Rows are points. Two turns around zero, p and q, are shown by what they do to some points. Where does a point land after both, in the order given? Backwards means that the second turn is done in reverse. Each puzzle has new turns, and all numbers are rounded.
(in the rows, 128 means zero)

Turn p:
[133 145] -> [145 132]
[181 126] -> [153  81]
[ 70 113] -> [ 86 171]
Turn q:
[ 86 169] -> [142 185]
[136 128] -> [132 121]
[131 152] -> [150 138]
[158  64] -> [88 70]
Where do these land?
q, then p: [147 176] -> [161  88]
p, then q: [ 92 129] -> [146 159]
p, then q: [145  79] -> [ 77 137]

Turn p:
[184  68 170] -> [165  75 194]
[135 162 107] -> [108 163 129]
[ 94 127 102] -> [139 143  89]
[ 99 155 132] -> [101 131  99]
Turn q:
[123 156 144] -> [130 156 145]
[113 171  65] -> [120 176  67]
[ 79 126 130] -> [ 80 136 132]
[190 101 152] -> [184  88 148]
[135  86 148] -> [127  85 146]
Where do these land?
p, then q: [ 92 152 154] -> [ 88 118  98]
p, then q: [196 139 133] -> [126 141 196]
q, then p backwards: [ 82 112 132] -> [129 168 157]
q, then p backwards: [123 108  57] -> [ 54 134 132]
q, then p backwards: [147 129 164] -> [163 107 130]

Turn p:
[142 116 128 163] -> [121 100 118 153]
[ 76 115 171 158] -> [101  87 183 116]
[120 115  42 125] -> [176 106  69  91]
[142 130 182  87] -> [124 177 172 148]
[160 165 118 108] -> [116 170  97 132]
Turn q:
[137 106  63 120] -> [ 64 131 147 147]
[115  99 121 154] -> [133 135 164 148]
[ 95 182 175 137] -> [182 162 101  90]
[159 125 157 175] -> [168 126 116 175]
[134 129 124  54] -> [ 93  87 111  80]
Where do these land?
p, then q: [136 190 104 121] -> [ 86 164 125  90]
q, then p: [136  63 158 118] -> [151 109 170 180]
q, then p: [ 98 121 177 169] -> [110 161 112 186]
q, then p: [137 115  75 134] -> [ 99  99 150  98]
p, then q: [118  93  93 103] -> [107  92  98 151]
q, then p: [163 204 112 132] -> [131 118  60  77]
q, then p: [108 110 175 118] -> [153 155 137 168]
